Each wall is flat, endless, passes through zero and stands at right angles to its row. A trip goes straight from one point to another. Which walls does it cross, in order?

Walls:
(1): [19 16]
(2): [24  8]
(3): [  5 -12]
(4): [-6 18]
(5): [-4 19]
(6): [ 20 -23]
(7): [12 18]
Trips:
[-1 14] to [42 -5] => 6, 3, 4, 5
[-18  24] to [-35   5] => 1, 7
[ 60 -13] to [ 49 -12] => none
[17 20] to [-38  18] => 2, 1, 7
[29 -5] to [37  6] => none
[-2 21] to [-26 -15] => 2, 1, 7, 5, 4, 3

Walls:
(1): [ -8 -25   2 -15  10  22]
(2): [ 19  48  24  40 -35  50]
(3): [ -2  -1 -19 -51  -1   7]
(4): [ 12 -20 -41  24  50   1]
Trips:
[-14  23  38 -57 -13   7] to [-19  49 -45 -18  22  17] => 1, 4
[-23  13   4   4 -20  -3] to [ -7  13  23 -17 -27   4] => 3
[-33   2 -23  31  -4 -15] to [ 15  12 -28   4   2   1] => 2, 3
[ -6  15 -22   5   6  15] to [ 12  27 -47 -31 -24  20] => 4
[-4 34 -3 15 33  0] to [ 32 -42   8 -16  -5  28] => 1, 3, 2
[ 28  11  16 -15  31 -10] to [ -5 -54 -17 -21  26 -33] => 1
[-29 -48  28 -18 -15 -17] to [ 28  13   5  10 -44   8] => 3, 2, 1

Walls:
(1): [-23  -3   9  36  14  30  10  -9  -9]
(2): [ -6   9  -2  11  23 -33  -5 -10   0]
(3): [ -8 -15  28   6  -7   5 -21   9 -18]
(4): [ -5 -23 -15  10  -5  -9  47  12  12]
(5): [ 18  16 -21   6  38  25 -18 -37   0]
(6): [ -3   1  46 -11  -7   2   7 -15  10]
Trips:
[-12  -1 -20  14 -35  -7   0   4   7] to [-29 -16  -3 -33 -20 -38  -3 -17  -8] => 2, 3, 6
[-22 -11 -33  26  17  28  45 -26  -6] to [  7 -11  -5 -14 -15  14  24  -5 -46] => 5, 3
[ 14   9 -11  40   1 -32  -9 -35 -23] to [-34 -11  27  23   7  -2 -22  -8 -32] => 3, 6, 5
[  6  14 -35 -11  18  -8  10  -7   3] to [  4  13  -6 -21  -6   9  21  35   0] => 2, 5
[ 14   7   2  -9 -22  -5   3  29   2] to [  2 -26 -18 -10  -6 -47  33 -12 -18] => 3, 2
[-33  24 -41  38  -4  -9 -36   6  -4] to [-16   9   1  14   4   3   8 -26   4] => 6, 4
[ 11  11  10  29  17 -20  36  33  17] to [ 16  -2  14   0  -7 -27  -5 -15  16] => 6, 1, 4

Walls:
(1): [ -5  -3  31 -43   7 -24  -6 -45  -8  30  11 -29   3 -17]
(2): [ -3  15   8 -37  11 -20   2 -24  25  27 -22 -33  -8  22]
(3): [  7 -15 -10  -2  12  -2  17  38 -16  -1 -37  13  15  10]
(4): [ -3 -14 -22 -13  23 -21   5  -3  -9   6   1   6  13 -19]
(5): [  8  27   1  11  32 -21   8   8   4  -1  14   3 -15  -8]
(6): [ 17   8   4  11  -8  23 -22 -15 -25  23  -5 -28   9   0]
Trips:
[ 23  11  -6  15 -14   8  -4  -2   2 -11 -13 -23 -24  -1] to [ 31  -7 -16 -20   9  -6   0  20 -10  17  -2  26   5  -2] => 3, 2, 4, 6
[ -7 -16  10  27 -10  -8  -9   1  15 -33 -29  -2  18 -25] to [ -1  27   4  42  11   3  13   5  13   0 -16 -25 -15  32] => 5, 6, 2
[ 10 -26   3  11   7  32  -6 -27 -13   5  -8 -11  39 -13] to [ 11  16 -27   1   7  -4   0 -43 -26   4  22  18  -9  -8] => 3, 5
[ 17  30  17  19  10  18 -22 -32 -24 -21  29 -46 -18 -28] to [ -3  26  -4   8 -18  27 -37  14   8 -21 -23  -8 -22 -12] => 1, 5
[-28  -8 -12  -2   2  12  -5  -2 -10  -8 -20  12  -5 -21] to [  4   0  21   5 -31  -2 -13  -4 -11 -20  10  10  21  42] => 4, 6, 3
[-14 -18  12 -20  -6  -8   1 -25   0  -3  -8  -3   1 -15] to [ 11 -14 -17 -14  10 -17  29  -2 -30  16 -16 -13   4   3] => 3, 6

Walls:
(1): [  9  -4  -4  13  -3 -29 -16   8   5   5  14  -9   6   4  -7  -1  -9  -2
   2  -9]
(2): [  2  -9 -13  15  -9  11  -5  -4  22 -13   9  13 -12  -3 -11 -10  12   7
  -3   4]
(3): [  7   1 -24  19  12   2  18  -6 -26  25  15  21   2  17  -2 -21   6   0
   4 -10]
(4): [  5   1 -22  19  -9  -1  -5   3  12 -26   3   7   6  -9   1  -5  -8  17
  -3  33]
(5): [ 13   9  -8 -21   5  -7 -17  18 -14   8  -9  19 -16   3  -5  25   0  13
  30 -18]
(6): [  8  21  13 -18   7   2   0   5 -25   5  13  21   2 -10   7 -25  -4   5
   6 -26]
(7): [-21 -34  20 -22 -33  -1   7  32  22 -10   4  -4 -10   1   3 -23  -6 -18
 -17  36]
(8): [ 14  32   2 -13   4   9  -4   9   1 -46  52 -18   3  -6 -13 -41  -8   1
   2 -35]
(9): [ -4  32  33  12  -2  17 -16  11  -2  10  28  -2 -28 -15   5  23   9   4
  25 -19]
(10): [  7   1  10  11  11   5   3 -13  -1  -9  17  -2   5  25  12 -26  12   6
 -29   0]
Trips:
[  7  10  18  10  -5 -20 -16  14   6  -6  -8 -21 -31 -25  27  11  10   2
 -16  15] to [-25   1 -11  -9  34 -15 -11   3   6 -29  12 -10  -5 -17  -1 -14   7  -2
  15 -19] => 8, 5, 2, 6, 7, 4
[-20  -7  26   3   9 -19  -4   5  26   2  -7   6  -6 -49 -26   5  -1  -2
  23   6] to [ 11 -14  -7   4 -16  16 -12  -3  20  -4  -8 -14 -13 -26  15  18  22  16
  19  17] => 1
[-22  11  21   9 -36  28 -24  17   0   7  -2  -9   0  -1   1   3   6  -3
  18 -21] to [  2  13  -8 -30  -2  12  -3  -2 -12 -11  -7  -8 -12  -1  22  32   1  14
  15   5] => 2, 7, 8
[  7   6 -14  30   2   7  26  10 -22 -11  -5  -7 -17 -21 -16   0  31  -8
  20  21] to [-20  11  -4  27  30  34  23  14 -18   0 -11  36 -17   9 -25  17  10 -22
   5 -10] => 5, 4, 6

Walls:
(1): [  0 -10   2  -9  13  -4  20 -24   5  23 -10 -12  26 -20  22 -15  45  12
   5 -11  -4  -6 -13  31  -3  -7 -12   3   3   4   0  -1   0 -14 -15  21
  12   7   0   6  20  23   9   0  12 -32   4  -8]
(2): [ 18  -7  15 -10  -7  14   1   5  13 -19 -11  15  10   4  11 -23   3 -28
   7   9 -20  15  -3  -9  10 -27  22  19 -15  -4  -1  18  27  -4 -27  -1
   7  21   3 -21  -1   8  -6   0 -16   1  22  16]
(3): [-14 -16  10  10   9  -9   2   9  25 -10   8   8  14  12 -28  -6  30 -12
  -7   6 -23 -28   0  -2 -20  -3 -12  -9 -24 -11 -28  -4  -3  30 -12  13
  -3   1   8 -27  14 -21  18  -8  17  11  -4 -13]
(4): [  7 -10  -4   9  -3 -19   6 -32 -27   2   1   0  12 -16   5 -15   6 -15
  -3  20   5  -5  -7  14  18 -31   5  -2  16   7  -5  12   7  10  -5 -33
 -17   8 -10   9  -8   8 -14   5   4  -7  48 -25]
(5): [  4  30  -1   6   0  28   2 -17  10  14   4   8  25 -29 -10   4   6   3
   2 -11  -4 -16   0  -8 -31  10   4  10 -24   5  14 -26   1 -10  -7   7
  15 -10   5  13  32  35   7  14  26  -7  10  15]
(6): [  6   9  -6  -7  -5  24  25   3   0 -17 -11  -8  -5  26  14  -6 -16  10
 -14  16   0  -3   7   4 -40  -5  43  30 -22 -29  20  18  -7  -4  12 -12
  10  -1  -7  15   1   8 -26  42 -30  -6  -1  10]
(7): [-11   4  30  22 -53 -12 -26  -2  34   3  26   8 -46   8  -2 -10  -9 -24
  22  14  -5  16  13  -5   9 -29 -12 -36  10 -11   1 -28  30  15  18  -9
   4   0  19  -4  -3  12 -16   5 -52  -2  18 -22]
(8): [-19 -18  10  -2   2   2  34 -18 -17  17   2  13  20  -1  -2   0  -7 -15
 -35  20   5   9  17   7  22 -13  -5  15  11   9 -12  12  -2 -19 -12 -13
 -10   5  -2  -7  -8  -4  14  15   5 -34  17  -3]
(9): [  8   3   4  31  14 -15 -18 -37  22 -12 -30 -29 -35  -4  -1  15  -7  18
   4   6  18 -10 -18  -2  -1   6   7  -8  -4  21   9 -40  -1 -17  -4  -9
  -2  17   0  14 -10  -8  -8 -15  21   2  13  11]
(10): [-16   8 -18  11  -6  12  -3  12 -13 -12  12   6   2  12   1 -15 -19 -12
  12  12  -6 -11 -25 -19  35  -4  -5 -15 -14   4  13  58   4  19  10 -40
 -29 -18   1  18  21 -10 -21   6 -28   5 -17  -7]
Trips:
[  8 -35 -17 -16   3  23  26  -2   4   8  -7   0 -10  22 -26  12 -39  -6
 -12 -10 -18  -4 -23   1  36   6  41 -14  10  17   5  28 -15   6   6   1
  14 -12   4   1 -14  10 -15  13 -26   0  -6   1] to [  5 -14  -7  24   5  18 -18  27   6  -6 -22 -14 -11   6   8  26   4  42
  29  23  -6  17  16  19   9 -12 -15 -13  -2  -5   2  25 -18   8  -3   6
  -1   5  17   8 -20  12 -10  13  13   2 -19  -2] => 8, 2, 9
[  7   0   2   8  26  -6  16  -1   0 -37 -11  24 -13  20 -22 -12   1   6
  13   8 -16 -16 -20  36   2 -33 -55  15  -6   2  -7  13 -16  22   8 -20
   6 -15 -12  -2  -3  16  22   7 -30  16  -9   9] to [-19 -10  32  13 -26  52 -12  25 -18  -8   8  -2  -8  28   2 -21 -21  16
 -10 -10  14   3   3  49  28 -40 -32  16 -24   8 -28   7 -17  -5 -32 -29
   0   4 -11 -26  37  -2 -12   4  -6 -21  -9  -2] => 8, 1
[ -7 -11  -2  17  29 -20  -3  31  10 -38  -3 -10 -26  -8  -3  13   2  26
  18  -6   7  32   6   0   4  11  15  24  -6  -2   6  31 -36 -19   6 -19
 -38  16   8  13 -19  -1  11  23   5   1 -23  21] to [  1  19   4  12   5 -11   5  18  -1 -12  22 -24 -14   8  28  13 -16 -20
   9   1   1 -23 -10  18 -20  -5  53 -10  14  13   9 -23  -3  19  -4  19
  -4  18 -16 -12 -11   9  10   0  30   5  28 -20] => 10, 4, 3, 7, 5
[ 14 -38  35  34  19 -23 -21 -13 -25  -7   7 -19  31  -1  -5  26  -1  -6
   9 -11  -2  38  10  -5  12 -24 -14  -6  23  16   4  25  19 -37  -3   9
   0   2  11  12  15 -12 -16  -8   5   9  -9 -12] to [-19  12  23  10 -16 -14  -5   4 -27   8   3  -4  14  36 -29   3  11   8
   7  13  33   4  -5 -14 -13   5 -10   1   9  31  -1 -16   1 -14  -1  20
 -24  -4  17 -15  -7 -20   3  14  -1  11  23  -5] => 10, 2, 1, 3

Walls:
(1): [-42  10  15  -6   4  15  -4 -29  11 -13  32 -19  18  26  -6   7   4 -16
  17  19 -34  13  17  25  -8 -22  -1  13   5  20   3 -23   2  -9   1  30
   1 -10 -40 -24  -4 -14  17  -8 -11 -20  24   5]
(2): [-46 -14  -6  -3 -16   3   9   5 -19   2   8  -5  -7  23   8  -5  15   4
  -4 -28  14  -2 -13   3   5  -4   5  11  -8  -2 -19   1  -9  -5  19 -46
  -9   7 -19  30  10  14   0 -46   5 -12   6 -14]
(3): [ 13   7 -20 -13   8  21  10 -26   8  -7 -11   1 -11  -3  10  15   7  11
   5  12  -1   0  -2 -15  28 -22   1  12   7   1 -14 -30   2   9  30   2
   7  26  39   4  15  23 -15   7  21  -9   3 -14]
(4): [ -3  -7  47 -21  -8  -5  15 -21   6   2 -14  -2 -16  -2   1   4 -16 -16
   3  14   5   8   7  18  -4  11  12 -21 -22 -17  -3  -1  29   7  -7 -22
  -7 -20 -18  -6   7  32   9   7 -39  25  -3  -6]
(5): [-15  10   2  10   3   0  11  16  13 -11  31  -7   6  -8  -1  -5  -8  -2
  -5 -15  10 -11  29 -18  11  30  12  13   0  19  -2 -37  -5   4  10  -9
   8  -2  23  16  -1  -5  -3  60  10  10  13  10]
(6): [ 12 -15 -29  25  13 -10 -36  10  14 -15  31  17  14   7  15   1  16 -14
   8 -17  23  -7  13 -11   4  30  19  -5 -27   4  -6  15 -17   2  23 -31
   6  -5  -5 -42 -25  10  35  13  25  -2  -4 -21]
(7): [ 15   2 -21  -1   7  13 -34   7  -5  -3 -10  13  -5  18  10  -3   0 -30
  -3  18   9  -2  27   7  -2  -1   8  24 -21  19 -29   9 -13 -27  -1  20
  33 -33   9   7 -21  26 -14   1 -16   8  25   2]
(8): [  6  24   5  -5   7 -22 -32   2  20 -25  54  -4  -2  -9 -20 -12  -2  35
   7 -19 -26  18   8   8 -16  22  21 -24  -1  -5  -4  22   1  13  25  -5
   3  22   8  14  19   0 -12  -5   9  -7  -9  29]
(9): [-16  -3   0  21  15  23   3 -26  32  24 -31  11   8  10  39  12  26 -15
 -14  -3   4   1 -13  -7 -13  23  10  15  -9  12   1 -29   1  -2   0   7
 -20 -17 -26  -8   3 -18  14  11  -1 -13   5  19]
Trips:
[ -9   2   2   5 -13   6  -1  11  20  36  -7  -4  27  -6  12 -33  13  14
  11  29  -2  31 -12 -18  41  -6  -4  -7  12 -20  12   8   1 -15  -5 -12
  11 -20  -2 -13   8  16 -12  23  -7   7  17   6] to [ -5  -9  11  23  16 -16  -3  13 -14 -12   9 -22  18 -19  -5 -17  -1   9
  -5 -13 -28 -22  22  -5 -22  13 -15 -16 -37  48   2 -14  -5  15 -19  -2
   6  -1  22 -20 -25   5   9  22   4   8  -7 -19] => 3, 6, 9, 4, 8, 1
[  1   3  10  -3 -12  11  -1   6   9  -7   2 -28  -2 -25 -17  -1  16 -20
  -1   1 -10  36 -20  12  -8  16 -39 -17 -21  40 -25  -2  10  10   8  -4
 -30   9 -12  10  23 -11  -6 -24 -23 -20   3 -19] to [ -5  -1  47 -10 -11 -34  15  38  23 -18  -3  -6 -10  17  -2 -18 -22 -17
 -16  -6   2   9  20   9   9   5  14  23  17  -3 -15  18   0 -23  26   3
 -13  -6  16  -3 -16 -27   6  29   2  30 -16 -20] => 9, 5, 2, 1, 6, 7
[  7   8  24 -18   0  23  -9  -6 -35   1  -8 -11 -34  -1  -6 -10  -6  -8
   0  -5  25  15  22  -4  14   2  -9  14  -9   4 -11   2  12   5  -3 -36
  23 -19  -5 -20 -10   5  38  -6  13   1 -10  -6] to [ 25 -17  16   6  18  -6 -11  15  11   0  -8  -5   0  25  28   5   5   9
  36  -7   8   7 -30  32  13  29   6 -15  11   9 -17  26  -2  -6  25   3
  -4 -22 -34  23  -9  13  -5   1 -22 -14  45  -7] => 9, 1, 8
[-10 -19 -15  19 -25  -5  24 -10  -1   1  12  18  26 -20 -11  10  33 -14
 -13   8 -26 -20 -39  13  -2 -19  15   1   8   4   3  22  -3 -15 -13  17
 -18 -16  14   1  -9 -15   3  28  26  -6   6  -7] to [  1  -1  -7  12 -19  -4  22 -28  -2   8   1  23   3 -29 -12  17  21  22
  -5  12  -7  -4   3  -4   8  11 -10  10 -20   0  26 -17  -7   6  10  -7
  -4  34   8  -7 -11  44  15 -19 -29 -39  -1 -10] => 3, 2, 1, 4
[ -2 -32  16   1  52 -37 -19  15  16  -5 -46  13  10  33  12  10   7  29
 -15  24   7   1   2  -5  -2 -20  12   5  14  17  10   5   6 -11  -8  -1
 -24  -2   4 -17  -7   0  10 -23 -17  15  11 -24] to [  0 -32  -2  -7  14 -15   5  -6  12   6   1 -10  -5   3  16   7   7  15
  19 -20 -27  19   7   0  -9  26 -10  26  -7  15  24 -27 -17 -14 -27  -7
   5  29  35 -31  -2 -35  -3  27  -3  15   2  18] => 1, 4, 7, 5, 3, 8
[-31   7   5 -21   4  -5   5   2  42  -1 -11   6  13   9   9  34   3  -8
  -7   4  -6  17  -8 -21   8   1  -1  -6  15  16 -16  -1  27  34  25   8
   0  13  -2 -23  12  -2  34  -4 -14   6   2  12] to [  9  11  -7  -5  21  15   5  -7  -9  -5  -6  -8  43  -2 -26 -13 -11 -13
  21 -22 -26 -13 -11 -28  13  14 -16 -20 -18 -12   1  -6  15   6 -23   4
 -25  -5   4 -12  24   0 -18   2 -33 -16  17 -10] => 6, 5, 8, 3, 9

Walls:
(1): [  7 -14   2  44 -10 -22  -6   8  12   4  33   4  -6   1  -1  17  19  13
  33  -6   3   8   7   9  15   9 -21   8 -31 -10 -15   2  16   0  16 -13
 -14  16  12  -7  21  16  43   6  -3   3   1  23]
(2): [  0  -1 -14  46  31 -17 -18 -16  14 -20   5 -22 -15  11 -32   1   7  26
  -8  -8  -7   0   0 -25  -4 -15   8  37  20   7  10 -26 -30 -30  12  21
 -11  -1 -10  -7  -6   5  -4  28   1 -15   7  -7]
(3): [  8 -37   9 -25  -9  -5  22 -19 -18  23  13  22  13  28  18  12  -1  -2
   1  20 -22 -11 -32   6   6   4  22 -15   8   0   6   2 -37   8   0  -2
   7  10  19  -9  -2 -17 -12   0  -3  29   7  32]
(4): [-21 -14  -8   3  14 -25  -1   8  18   6  20  -7  -8 -21 -21  -8  -3 -20
   7  -6  -6 -15   9  17 -14  17  -4   5  -3   7  -1 -13 -31  -3  10  -8
 -14 -19   3  11   0  -6  12   6  14  20   6   7]
(5): [ 22 -22 -26   1  27   4   4  20  -9 -11  -8 -12 -19  -4 -18  15 -34  21
  -1  -8   0  -6  -4  21  12  24  23   0   5  -2  11  26   1 -13  -7 -16
  -9  -1  32   4  -3  26  -4   2 -17  12   8  -9]
(6): [-31   0 -21   4  17 -20 -23  22 -20  10  -5   9  16  -1  10  -3 -13 -16
 -24 -21  -3  13   1  -5 -38 -11   0 -27  39  28   6 -19  -8   8  -3 -17
  -2   6  11  19  21   0   3   2   9 -17 -24  -8]
(7): [ 19  26 -17 -14  38  -3  15  10  23 -19 -15 -12   8  21 -35  13   0   7
  37   1  -8  21   8  17   0 -14  -7  -5  28   4 -11  17  -4   3   7 -22
  17 -20   1 -37  22 -18   2   3 -25 -16   4   4]
(8): [ -1  -9  17 -42 -15  34 -15  -2   4  28   6 -10   1 -16  -8  13   2   9
  24   7  -8  11  15  10  14  -3  27  -4  27  21  24 -19  23  -1   0   8
  20  -3  15 -19 -30 -18  11 -23  11  -5   0 -14]
(9): [-10 -20  11  -3   8  45 -17 -17   2  -4  14 -14 -14 -19  -8 -10  15 -22
   6 -11 -18  13  -6   2  -6 -14  19   2 -17   3   4 -18  -1  21   8  18
   6   6   2  16  10  16  -8  26   0  -9 -14  -3]
(10): [ 30 -30  -4 -13   9  -5  23   7 -20  22  31  -5   0   2  -6  23  14  16
   4  10  13   5   4  -9  -5 -31  15 -24 -23   0  -4 -16   5   1   7   3
   9  -6  -3 -13 -13   7  -1   9  16   6   3   2]
(11): [ -5  15  16   4 -16  19  17  -2   1  -3 -13 -19 -11   4 -33 -20  -2   7
 -16  19  27   2 -26 -28  26 -10 -15 -20  47   3  -9  -5  12  -3 -22   8
  10  -2 -39  -9  16 -21 -17   4 -14  33 -16  -2]
(12): [  7   1  -4  14  11 -24  -4   3  25   7   9  -1   2   1   5 -29   0   5
  16  -8   3 -17  14  21  35   2  -5  27  -2  15   4 -30 -14 -23   1   4
  16  -3  13  -2 -35  -2  27   9  -8  -9   6 -23]
Trips:
[  1  -8  -9 -28   2  -4 -14   3  13   6  21   5  15   0   4  13  18   5
  -7 -11   1  20 -12  38   7 -17  12 -25  -4  16  30 -26  -8  35 -20 -19
   6 -18   3   6  11  -6  -5 -29  26 -15 -26 -12] to [-17  -7  15 -16  14  -8  -3  -7  -2 -14   5 -17   9   1  11  -3   2  -5
  30   1   5  -2  29  -9  -2   2  -3  24   6   0  21  20  18   3 -19  12
  15   5  -3   5 -56   9  -3  -6 -33  -3  14  14] => 12, 4, 6, 3, 10, 5, 9
[ -6  -5  15   9  -6  16 -31 -26  15 -16   1 -11  15  -6 -12   7   2  14
 -25 -21  20  31  -3 -13  16   2  -7  12  33  -6  -4  -8  -7  20  -8 -30
   1  16 -12  13  16 -14  -1  10  16 -22 -16 -13] to [-22 -14  -5  23  -8  37 -10  -2 -19 -10  -4 -10   1   9  28 -38  25  -5
  27  21   6  11   1 -28  -9  10 -14 -15 -13  23   8   0  12   9 -22  -3
  -5  19 -40  32   0  -8   2   1   8 -15  -4  18] => 7, 8, 1, 2
